Every row gives one point. Each copy is the shape, with its points in the same order, turned, moved and blurred by noise. Some copies are also mirrored. Which?

Shape:
[[ 0.38  0.46]
 [-0.25 -0.14]
 [ 0.07  0.15]
 [-0.65 -0.01]
 [ 0.08  0.27]
 [-0.31  0.07]
 [-0.08  0.25]]
Copy 1:
[[-0.32 -0.33]
 [ 0.08  0.46]
 [-0.12 -0.01]
 [-0.19  0.74]
 [-0.26 -0.10]
 [-0.17  0.28]
 [-0.24  0.09]]
Copy 1 is: mirrored
Copy 2, 7 rows:
[[ 0.20  0.48]
 [-0.34 -0.23]
 [-0.05  0.10]
 [-0.75 -0.16]
 [-0.07  0.22]
 [-0.41 -0.04]
 [-0.24  0.19]]
Copy 2 is: only turned
Copy 3:
[[ 0.08 -0.50]
 [-0.32  0.28]
 [-0.07 -0.14]
 [-0.74  0.24]
 [-0.16 -0.25]
 [-0.46  0.06]
 [-0.33 -0.17]]
Copy 3 is: mirrored
Copy 4:
[[-0.46 -0.25]
 [ 0.19  0.36]
 [-0.15  0.08]
 [ 0.16  0.75]
 [-0.17  0.07]
 [ 0.02  0.38]
 [-0.24  0.18]]
Copy 4 is: mirrored

Shape (7 x 3):
[[ 0.27 -0.21  0.26]
 [ 0.28  0.13 -0.43]
 [ 0.56  0.05  0.13]
 [-0.38  0.26  0.46]
 [-0.43  0.39 -0.14]
 [ 0.10  0.09 -0.27]
 [ 0.20  0.17 -0.04]]
Copy 1 (7 x 3):
[[ 0.24 -0.17  0.34]
 [ 0.07 -0.03 -0.48]
 [ 0.49  0.09  0.05]
 [-0.38  0.24  0.56]
 [-0.58  0.22 -0.10]
 [-0.03 -0.06 -0.20]
 [ 0.17  0.08 -0.14]]
Copy 1 is: only turned
Copy 2, 7 rows:
[[ 0.27 -0.35  0.15]
 [ 0.36  0.36 -0.30]
 [ 0.64 -0.13 -0.09]
 [-0.26 -0.57 -0.42]
 [-0.34  0.01 -0.69]
 [ 0.14  0.22 -0.29]
 [ 0.30 -0.02 -0.32]]
Copy 2 is: mirrored

Shape:
[[-0.29  0.42  0.15  0.37]
 [ 0.36  0.43 -0.08 -0.40]
 [-0.21  0.32  0.41 -0.23]
 [ 0.34  0.00  0.01 -0.46]
 [-0.14 -0.41  0.66 -0.20]
 [ 0.33 -0.12 -0.01  0.07]
 [ 0.39 -0.04  0.19  0.12]
 [ 0.06  0.08  0.03 -0.01]
 [ 0.17 -0.34  0.38  0.56]
 [-0.43 -0.30  0.32 -0.13]]
Copy 1:
[[-0.08  0.50  0.26  0.43]
 [ 0.69  0.19  0.22 -0.20]
 [ 0.08  0.28  0.66 -0.04]
 [ 0.48 -0.14  0.23 -0.33]
 [-0.29 -0.41  0.69 -0.13]
 [ 0.23 -0.23 -0.01  0.08]
 [ 0.29 -0.26  0.17  0.23]
 [ 0.14  0.07  0.17  0.02]
 [-0.21 -0.43  0.12  0.55]
 [-0.43 -0.05  0.44 -0.20]]
Copy 1 is: only turned
Copy 2, 10 rows:
[[-0.36  0.43 -0.24  0.44]
 [ 0.18  0.50  0.10 -0.37]
 [-0.35  0.39  0.37  0.13]
 [ 0.18  0.11  0.23 -0.34]
 [-0.14 -0.28  0.65  0.35]
 [ 0.23 -0.05 -0.12  0.05]
 [ 0.35  0.04  0.01  0.22]
 [-0.05  0.15 -0.06  0.05]
 [ 0.19 -0.28 -0.11  0.70]
 [-0.46 -0.25  0.30  0.22]]
Copy 2 is: only turned

Shape, 11 rows:
[[-0.05 -0.02 -0.55 -0.18 -0.14 -0.24]
 [-0.48 -0.23  0.46  0.05  0.03 -0.27]
 [ 0.25  0.16  0.11 -0.28  0.22 -0.22]
 [ 0.53 -0.12 -0.23  0.24 -0.14  0.14]
 [-0.39  0.23  0.02 -0.66  0.14  0.35]
 [-0.02 -0.69 -0.28  0.02 -0.18 -0.26]
 [-0.52 -0.15 -0.21 -0.62  0.54  0.29]
 [-0.41 -0.19  0.01  0.26 -0.25 -0.23]
 [ 0.27  0.35  0.14 -0.24  0.14  0.72]
 [-0.14  0.10  0.37 -0.05  0.02 -0.39]
 [ 0.18  0.02  0.09  0.23  0.27 -0.09]]
Copy 1 (11 x 6):
[[ 0.22 -0.16 -0.45 -0.23 -0.35 -0.32]
 [-0.15 -0.27  0.35  0.42 -0.05 -0.15]
 [ 0.11  0.25  0.16 -0.33 -0.03 -0.14]
 [ 0.55  0.16 -0.39 -0.07 -0.06  0.34]
 [-0.48 -0.34  0.12 -0.59 -0.24  0.07]
 [ 0.61 -0.52 -0.16  0.15 -0.13 -0.18]
 [-0.41 -0.68  0.00 -0.62  0.17 -0.16]
 [ 0.02 -0.27 -0.15  0.46 -0.27 -0.11]
 [-0.21  0.16 -0.06 -0.57  0.01  0.71]
 [-0.05  0.14  0.29  0.20 -0.17 -0.20]
 [ 0.13  0.19 -0.09  0.05  0.24  0.05]]
Copy 1 is: only turned
Copy 2:
[[-0.03  0.13 -0.14 -0.07 -0.35 -0.55]
 [-0.47 -0.10  0.60 -0.26  0.40 -0.30]
 [ 0.28  0.14  0.12 -0.34  0.28 -0.11]
 [ 0.26 -0.21 -0.24  0.38  0.14 -0.10]
 [-0.14  0.09  0.21 -0.67 -0.29  0.31]
 [-0.22 -0.51  0.05  0.01 -0.06 -0.66]
 [-0.48 -0.07 -0.17 -0.91 -0.18  0.05]
 [-0.46  0.00  0.42  0.10  0.07 -0.45]
 [ 0.22  0.01 -0.12 -0.21  0.03  0.75]
 [ 0.03  0.17  0.52 -0.22  0.32 -0.33]
 [ 0.01  0.05 -0.03 -0.04  0.47 -0.13]]
Copy 2 is: only turned

Shape, 11 rows:
[[-0.09  0.25  0.08  0.12  0.08 -0.06  0.50 -0.13]
 [-0.01  0.30  0.31 -0.42 -0.56  0.24  0.49 -0.22]
 [-0.20  0.20 -0.01 -0.63  0.05 -0.04 -0.09  0.56]
 [ 1.08 -0.08  0.00  0.09 -0.18 -0.08  0.48 -0.03]
 [ 0.16  0.00 -0.04 -0.05 -0.22  0.05 -0.06 -0.11]
 [ 0.32  0.16 -0.12 -0.01  0.17  0.56  0.74 -0.27]
 [-0.23 -0.05 -0.29 -0.44  0.21  0.18  0.15  0.63]
 [ 0.22  0.51 -0.22 -0.32  0.22  0.17 -0.23 -0.26]
 [-0.21 -0.30  0.57 -0.39  0.01  0.03  0.52 -0.24]
 [-0.01 -0.01  0.25  0.09  0.22  0.08 -0.26  0.77]
 [-0.03 -0.05 -0.21 -0.11 -0.35  0.27 -0.14  0.24]]
Copy 1 (11 x 8):
[[ 0.23 -0.07  0.04  0.09  0.08  0.08  0.32 -0.13]
 [ 0.39  0.15  0.42 -0.34 -0.58  0.11  0.28 -0.16]
 [-0.29  0.29  0.31 -0.62 -0.03 -0.31 -0.04  0.37]
 [ 0.97  0.29 -0.35  0.27 -0.38 -0.05 -0.13  0.44]
 [ 0.14  0.13 -0.01 -0.13 -0.28 -0.08 -0.31 -0.07]
 [ 0.79  0.15 -0.12 -0.29  0.15  0.46  0.15 -0.11]
 [-0.25  0.08  0.01 -0.71  0.23  0.05 -0.04  0.44]
 [ 0.14  0.66  0.11 -0.22  0.20 -0.07 -0.37 -0.24]
 [ 0.48 -0.53  0.43 -0.35 -0.15 -0.27  0.20 -0.03]
 [-0.32  0.00  0.32  0.04  0.22 -0.10 -0.24  0.72]
 [-0.21  0.11 -0.03 -0.36 -0.36  0.10 -0.31  0.19]]
Copy 1 is: only turned
Copy 2 (11 x 8):
[[ 0.14  0.00  0.09 -0.25  0.02 -0.06  0.51 -0.03]
 [ 0.05  0.01  0.40 -0.37 -0.59  0.50  0.33  0.01]
 [-0.29  0.24 -0.31 -0.42 -0.03  0.30 -0.28  0.49]
 [ 1.07 -0.25  0.18 -0.43 -0.09 -0.02 -0.18 -0.14]
 [ 0.08 -0.03  0.05 -0.12 -0.08  0.09 -0.17 -0.21]
 [ 0.58 -0.07  0.03 -0.25  0.21  0.56  0.52 -0.32]
 [-0.14  0.07 -0.60 -0.16  0.14  0.43 -0.06  0.41]
 [-0.07  0.52 -0.05 -0.52  0.26  0.16 -0.08 -0.42]
 [-0.17 -0.61  0.38 -0.34  0.11  0.32  0.35  0.23]
 [-0.06  0.26 -0.05  0.11  0.39  0.04 -0.36  0.62]
 [-0.02  0.14 -0.14  0.07 -0.20  0.24 -0.35  0.04]]
Copy 2 is: only turned
Copy 3, 11 rows:
[[ 0.15  0.12 -0.05  0.03  0.02 -0.26  0.46 -0.24]
 [ 0.50 -0.02 -0.27 -0.18 -0.32  0.40  0.33 -0.47]
 [ 0.24  0.02 -0.06 -0.36  0.44  0.40  0.04  0.36]
 [ 0.79 -0.28  0.18 -0.39 -0.19 -0.72 -0.05 -0.38]
 [ 0.24 -0.09 -0.01 -0.02 -0.05 -0.04 -0.20 -0.11]
 [ 0.13  0.41 -0.02 -0.46 -0.13 -0.39  0.26 -0.63]
 [-0.09  0.20  0.10 -0.56  0.28  0.23  0.04  0.31]
 [ 0.21  0.25 -0.50 -0.10  0.44 -0.10 -0.28 -0.18]
 [-0.04 -0.23  0.19 -0.02  0.13  0.36  0.58 -0.58]
 [ 0.40  0.24  0.55 -0.03  0.34  0.13 -0.29  0.40]
 [ 0.22  0.13 -0.06 -0.17 -0.19  0.16 -0.32  0.08]]
Copy 3 is: mirrored
Copy 4, 11 rows:
[[-0.05 -0.07  0.08  0.09  0.28 -0.20  0.57 -0.01]
 [-0.03  0.01  0.29 -0.41 -0.25  0.06  0.69 -0.34]
 [-0.27  0.10 -0.23 -0.43 -0.13  0.08 -0.18  0.34]
 [ 1.04 -0.23  0.22 -0.04 -0.07 -0.46  0.16 -0.25]
 [ 0.09 -0.19  0.07  0.10 -0.20 -0.09  0.01 -0.20]
 [ 0.55 -0.18 -0.17  0.08  0.20  0.17  0.80 -0.19]
 [-0.12 -0.20 -0.51 -0.29 -0.13  0.14  0.03  0.49]
 [ 0.02  0.31 -0.24  0.00  0.18  0.27 -0.09 -0.45]
 [-0.10 -0.52  0.60 -0.26  0.17  0.22  0.47  0.12]
 [ 0.00  0.18  0.00  0.23 -0.25 -0.02 -0.25  0.70]
 [-0.09 -0.19 -0.20  0.07 -0.50  0.04  0.02 -0.11]]
Copy 4 is: only turned

Shape, 13 rows:
[[-0.14 -0.11 -0.26  0.27  0.07 -0.09  0.00 -0.14 -0.21]
 [-0.13 -0.01 -0.09  0.08  0.08  0.08  0.05  0.07 -0.31]
 [ 1.08  0.48 -0.29  0.21  0.19  0.13  0.35  0.01  0.43]
 [-0.06  0.64  0.03  0.14 -0.34 -0.07 -0.07 -0.18 -0.25]
 [-0.17 -0.14 -0.15  0.15 -0.10  0.38  0.12 -0.33 -0.09]
 [-0.10  0.02 -0.32 -0.19  0.11  0.01 -0.11 -0.27 -0.17]
 [-0.19  0.63 -0.29  0.17 -0.20  0.08 -0.19  0.64 -0.16]
 [-0.17 -0.02 -0.13 -0.05 -0.01 -0.07  0.60  0.10  0.27]
 [-0.18 -0.02  0.57  0.03  0.25 -0.03  0.49 -0.06  0.44]
 [ 0.55  0.75 -0.23 -0.09  0.11  0.38 -0.08  0.32  0.34]
 [-0.18  0.26 -0.02  0.15  0.17  0.04  0.07  0.61  0.99]
 [ 0.06 -0.01  0.28  0.11 -0.14  0.36 -0.01  0.26 -0.14]
 [-0.12  0.01 -0.16 -0.07 -0.39 -0.10 -0.22  0.04 -0.21]]
Copy 1, 13 rows:
[[ 0.03 -0.29 -0.31  0.18  0.05  0.18 -0.06 -0.09 -0.11]
 [-0.01 -0.22 -0.05  0.30 -0.06 -0.03 -0.06  0.02 -0.16]
 [ 0.87  0.83 -0.45  0.23 -0.01 -0.26  0.37 -0.28  0.09]
 [-0.31  0.49 -0.32  0.31 -0.26  0.28 -0.34 -0.23 -0.16]
 [ 0.16 -0.27 -0.20  0.35 -0.33  0.49  0.17 -0.11  0.02]
 [-0.07 -0.30 -0.26  0.19 -0.14 -0.01 -0.02 -0.39  0.10]
 [-0.36  0.27 -0.40  0.81 -0.06 -0.31 -0.38  0.20 -0.29]
 [ 0.00  0.00 -0.26  0.04 -0.14  0.10  0.43  0.40  0.16]
 [ 0.21  0.20  0.14 -0.06 -0.09  0.42  0.06  0.51  0.51]
 [ 0.35  0.65 -0.33  0.75 -0.18 -0.45  0.05 -0.16  0.26]
 [ 0.32  0.23 -0.48  0.48  0.06 -0.31 -0.11  0.80  0.67]
 [ 0.21  0.06  0.09  0.45 -0.34  0.11 -0.21  0.18 -0.18]
 [-0.18 -0.24 -0.35  0.10 -0.48 -0.12 -0.32 -0.06 -0.19]]
Copy 1 is: mirrored
Copy 2 (13 x 9):
[[ 0.00 -0.03 -0.46  0.02  0.15 -0.02  0.23 -0.16 -0.12]
 [-0.18 -0.06 -0.26 -0.15  0.09  0.13  0.25  0.07 -0.05]
 [ 0.98  0.25  0.04  0.18 -0.06  0.56  0.56  0.31 -0.69]
 [ 0.16  0.60 -0.37 -0.37 -0.13  0.17  0.43  0.03  0.16]
 [-0.30  0.06 -0.31  0.15 -0.03  0.38  0.41 -0.24 -0.15]
 [-0.19  0.34 -0.39  0.00  0.13  0.13 -0.07 -0.05 -0.33]
 [ 0.09  0.34 -0.57 -0.30 -0.05  0.16  0.33  0.83  0.31]
 [-0.15  0.04  0.03  0.16 -0.04 -0.22  0.61  0.19 -0.35]
 [-0.09  0.16  0.68  0.01  0.27 -0.07  0.62  0.02 -0.09]
 [ 0.52  0.51 -0.04  0.05  0.05  0.77  0.29  0.78 -0.37]
 [ 0.17  0.20  0.36  0.57  0.15 -0.05  0.53  0.87  0.18]
 [-0.14 -0.10  0.03 -0.22 -0.12  0.38  0.32  0.18  0.16]
 [-0.07  0.18 -0.39 -0.14 -0.30  0.07 -0.05  0.09  0.11]]
Copy 2 is: mirrored
